Each row of a before or after table is a point. The points were changed in one or more steps. Then noise was added and the rows were shuffled. The steps act on columns, c1 being the first. Name the steps. A step turns or swaps two columns, mirrors them in a line or flattens them onto one, adds a multiple of one to another, or multiplies or shifts one. Angles are multiples of 10 degrees, from the lower column toward the higher: turns from -170 to 170, lines from 10 to 170 but not 90. Use the fewest steps. Two steps may share a column if one is a turn and the other turns, adds or multiplies; they go together, in the order done. Otherwise the lowest column goes first.

Before (8 x 2):
[[ 2.2 -5.8]
 [-6.1  4.8]
 [-4.3  0.6]
 [-2.9 -1.3]
 [ 0.6  1.7]
 [ 5.7 -4.6]
 [ 7.8 -1.1]
 [ 2.4  2.8]]
After (8 x 2):
[[-4.1  0.0]
 [ 0.6 -1.6]
 [-5.7 -4.8]
 [ 8.2  1.0]
 [ 2.3 -2.5]
 [ 5.2  4.7]
 [ 2.5  5.9]
 [-3.0  1.4]]
Steps: multiply c2 by -1

Before, 10 rows:
[[-0.4 -4.6 -2.1  5.1  3.8  2.0]
 [-0.3  5.4  2.6 -5.7 -1.9 -1.4]
 [-0.2  3.2 -1.9  4.6 -7.5  0.0]
 [ 2.0  5.9 -6.9  4.0 -3.6 -2.4]
 [-5.3  4.8 -4.5 -3.2 -8.9  2.2]
 [ 2.3  8.1 -2.8 -3.8 -3.0  8.4]
 [-6.0 -4.6  2.3 -0.7 -6.6  3.1]
 [-2.1 -3.4  5.3 -3.8  2.2 -2.5]
 [ 5.3  2.6 -1.9  0.7  4.3 -3.2]
 [-5.1  2.8 -3.3  6.1  2.0  6.9]]
After:
[[-3.1  3.2 -2.1 -3.5 -7.2  0.0]
 [-4.1 -4.4  2.3  4.5 -6.6  3.2]
 [-1.2  5.9 -6.9 -4.3 -3.5 -2.4]
 [-2.2  4.8 -4.5  5.9 -9.0  2.4]
 [ 0.8 -3.4  5.4  4.1  2.2 -2.4]
 [ 3.4  2.5 -2.1 -4.2  4.6 -3.3]
 [ 3.4  5.5  2.7  4.6 -1.9 -1.7]
 [ 4.0  8.1 -2.8  1.0 -2.9  8.5]
 [-3.5 -4.4 -1.9 -3.5  3.8  2.1]
 [-7.9  2.9 -3.4 -1.6  1.8  6.8]]
Steps: mirror c1 and c4 in the line at 160 degrees

Before (8 x 9):
[[ 2.4  2.7  4.8 -3.3  5.7  0.5 -0.8  2.9  4.7]
 [-2.2 -5.4 -8.0 -4.2 -6.5  0.5  3.2  1.1 -0.5]
 [ 3.7  2.6 -8.3  6.4  0.1 -2.6 -3.3  5.9 -3.7]
 [ 5.7  5.3  2.8  1.5  5.2  2.0  5.6 -4.3 -2.3]
 [-2.0 -2.5 -3.8  7.3  5.0  4.8  0.2  1.1  0.6]
 [-3.1 -7.5 -2.5  2.0 -0.9  4.2  7.5  3.1 -7.0]
 [ 7.8 -0.9 -0.1 -1.1 -0.4  6.7  6.8 -0.3  5.1]
 [ 0.7 -3.9 -9.1 -5.3 -5.0  6.7  2.8  2.4 -4.4]]
After:
[[-2.9 -1.9 -2.6  2.5 -0.3  5.3  7.8  3.3 -6.8]
 [ 7.8 -2.6  0.5 -1.2  0.0  6.5  6.6  0.1  4.8]
 [ 2.5  0.4  4.8 -3.7  6.1 -0.1 -0.7  3.1  4.5]
 [-2.0 -0.8 -7.4 -4.1 -6.4  2.3  3.1  0.8 -0.1]
 [ 5.4  0.1  3.4  1.9  5.7  0.4  5.8 -4.8 -1.8]
 [ 1.2 -3.3 -8.8 -5.0 -5.2  7.2  2.9  2.4 -4.3]
 [ 2.9  1.2 -8.0  6.2 -0.1 -3.2 -3.4  6.3 -3.9]
 [-2.1 -1.6 -3.7  6.9  4.9  4.5  0.3  1.0  0.2]]
Steps: flatten c2 and c6 onto the line at 110 degrees

Before (11 x 12):
[[-1.6  4.4  3.9  2.4 -7.2 -4.7 -5.2  0.7  9.9 -1.9 -0.3  1.1]
 [ 5.0  6.2 -2.8 -2.4  3.3  7.1 -5.5 -0.9 -3.4 -4.8 -2.8 -4.3]
 [ 2.7  0.2  6.9  6.2  3.3  2.0  2.9  0.8  4.7 -7.0  2.8  2.7]
 [-1.2 -1.1  5.6 -5.3  2.6  0.0 -4.9 -0.3  3.5  2.0 -0.4 -8.7]
 [ 6.7 -3.6 -7.6  5.3  0.0  2.0 -0.7 -0.5 11.7 -3.4 -0.1  1.6]
 [-0.8 -3.7  2.9 -2.0 -4.6  3.2  2.1  0.3  1.9 -0.2 -2.5  0.4]
 [-2.6 -3.6 -2.5 -8.0  2.5  1.5 -8.3  5.0 -4.7  4.8  3.3 -3.5]
 [-1.7 -1.3  6.6 -4.4 -1.2 -1.0  3.7  5.6  2.4 -9.4  0.4  3.7]
 [ 4.6  3.0 -0.5 -9.0 -5.1 -4.6  2.4  4.3 -0.4 -2.5  6.4  6.2]
 [ 2.3 -0.6 -3.6 -4.3 -3.0 -1.5 -1.2 -3.7  0.6 -5.5 -0.7  9.2]
 [-4.3  4.9 -5.9  1.1  2.6  1.5  4.7 -2.4  2.5 -4.9  1.6  4.6]]
After:
[[  5.1   6.2  -7.6  -2.2   3.4   1.0   5.1   1.3  -4.1  -4.4  -2.8  -4.2]
 [ -4.4   4.9  -4.3   1.1   2.5  -4.5  -3.9   0.5   3.4  -5.4   1.5   4.5]
 [  6.8  -3.6  -5.6   5.3  -0.2  -5.6 -10.8   1.2  -4.7  -3.1  -0.3   1.7]
 [ -2.7  -3.5  -2.6  -7.9   2.6  -1.5   7.3   2.1  -6.0   6.7   3.4  -3.5]
 [  2.5   0.2   1.8   6.2   3.4   6.9  -5.4   4.3   1.2  -5.8   2.8   2.7]
 [  2.4  -0.4  -0.4  -4.2  -3.0  -3.8  -0.3  -0.5  -1.4  -6.6  -0.7   9.0]
 [ -1.3  -1.2   2.9  -5.2   2.5   4.9  -1.7  -1.5  -5.7   1.5  -0.4  -8.6]
 [ -1.7  -1.6   4.0  -4.2  -1.1   5.4  -3.3   9.5   2.9  -5.3   0.3   3.3]
 [  4.8   2.9   3.7  -9.1  -5.2  -2.6  -0.5   4.7   2.2   0.1   6.4   6.1]
 [ -1.7   4.3   6.2   2.4  -7.2   1.1  -7.6   1.7  -8.1  -1.2  -0.2   1.2]
 [ -0.8  -3.6  -1.2  -2.0  -4.7   3.9  -2.5   0.2   1.2   0.0  -2.5   0.5]]
Steps: turn c3 and c6 by 60 degrees; turn c7 and c9 by 110 degrees; turn c8 and c10 by 30 degrees

Before (10 x 20):
[[ -6.4   9.8  -0.6  -2.9   2.7   1.8   3.0   5.8   4.9  -1.9  -3.0   6.0
   -4.4   4.4  -3.4   0.0  -3.5  -3.0   0.2  -1.8]
 [  8.2  -5.3   0.5   2.3  11.4  -1.6   0.4   1.8   0.2  -3.5   5.7  -5.8
   -9.7   2.5   1.9   0.1  -4.5  -2.2  -0.3   1.9]
 [-10.2   4.9  -5.3   1.3  -2.1  -2.6  -0.1  -2.2   0.6  -8.1  -6.3   5.8
   -1.2   6.1  -4.8  -1.5   2.7 -11.4   1.0  -3.3]
 [ -2.1  -1.1   3.8  -0.7   5.0  -3.1   4.3  -1.6  -3.1  -1.9   4.0  -7.6
   -7.3  -6.7  -0.7  -1.2   0.6   2.7  -5.0   2.5]
 [ -0.3 -11.7  -3.1   5.6   0.1   2.1  -0.1  -3.7  -3.6  -0.6   2.1   3.5
   -6.8  -2.0  -8.1  -4.4   3.2   4.3   5.5  10.7]
 [ -8.2   7.0  -8.5  -1.0  -4.5  -0.2  -0.8  -1.6   4.6  -4.1  -4.7   4.6
   -1.2   5.0  -4.7  -8.0  -4.7  -0.4  -3.8  -3.5]
 [ -8.6   0.4  -7.7   0.3   0.8  -2.3   1.7   4.0   4.6   0.8  -4.0   8.6
    0.5   0.8  -2.1  -3.7   1.1  -2.7  -2.7  -4.2]
 [  2.0  -4.0   2.3   2.4   3.9  -0.2  -0.8   4.3  -5.2  -1.1   4.1 -11.4
   -3.4  -4.2   0.5  -2.7  -0.8  -1.1   4.6   1.3]
 [  1.0  -6.6   2.2   5.1   2.0   5.0  -0.3   3.7  -2.2  -4.5   2.2  -0.6
   -5.1  -5.4  -3.8   0.1  -2.7  -1.3  -3.3  -0.7]
 [  0.9  -3.4  -1.0  -0.8  -0.2   1.8   3.5   5.3  -2.7  -1.9   0.6  -7.4
   -5.5   0.9  -1.4   2.6   3.5   0.8  -5.0   3.1]]
After (10 x 20):
[[ -2.3  -1.3   3.9  -0.7   6.2  -4.0   8.5  -1.5  -0.9  -1.9   2.4  -7.8
    7.2  -7.0  -0.4   2.6   0.6   3.0  -4.8   2.4]
 [  2.2  -4.2   2.4   2.8   5.0  -2.5  -1.5   4.2  -2.5  -1.4   3.7 -11.6
    2.6  -4.7   0.6   5.7  -0.7  -0.8   4.5   1.3]
 [  0.9  -6.7   2.1   5.1   2.5  -6.8  -0.7   3.4  -0.2  -4.4   1.7  -0.8
   -0.5  -5.1  -4.0   2.2  -2.4  -1.3  -3.3  -0.7]
 [ -8.9   0.2  -7.5   0.3   0.3   2.2   3.0   3.9  -3.6   1.0  -4.4   8.3
    1.6   1.2  -2.1  -4.6   1.2  -2.6  -2.9  -4.4]
 [-10.3   5.0  -5.1   1.7  -3.0   0.8  -0.4  -2.2  -1.7  -8.2  -5.7   5.8
    2.5   5.6  -4.6  -0.8   2.4 -10.9   1.3  -3.2]
 [  7.8  -5.5   0.6   2.3  12.3  -6.1   0.7   1.8   0.1  -3.3   3.8  -5.9
    7.2   2.3   2.1  -0.5  -4.7  -2.3  -0.2   2.1]
 [  0.6 -11.7  -3.4   5.9   0.4  -6.6  -0.2  -3.9  -4.6  -0.7   1.9   3.7
    2.7  -2.0  -8.3   3.4   3.1   4.6   5.3  10.7]
 [ -8.4   6.8  -8.7  -1.1  -5.0  -1.1  -1.5  -1.8  -8.0  -4.5  -3.9   5.0
    1.0   5.0  -4.4  -4.4  -4.4  -0.5  -3.7  -3.4]
 [  0.9  -4.1  -1.2  -0.8   0.5  -5.7   6.7   5.3   3.0  -1.5   0.9  -7.6
    1.9   1.1  -1.7   2.5   3.6   0.8  -5.2   3.2]
 [ -6.4  10.0  -0.2  -2.6   2.1  -4.4   6.2   5.7  -0.1  -2.1  -3.5   5.4
    1.3   4.2  -3.8  -4.7  -3.8  -3.1  -0.2  -1.7]]
Steps: turn c5 and c11 by -10 degrees; turn c6 and c13 by -130 degrees; multiply c7 by 2; turn c9 and c16 by -90 degrees
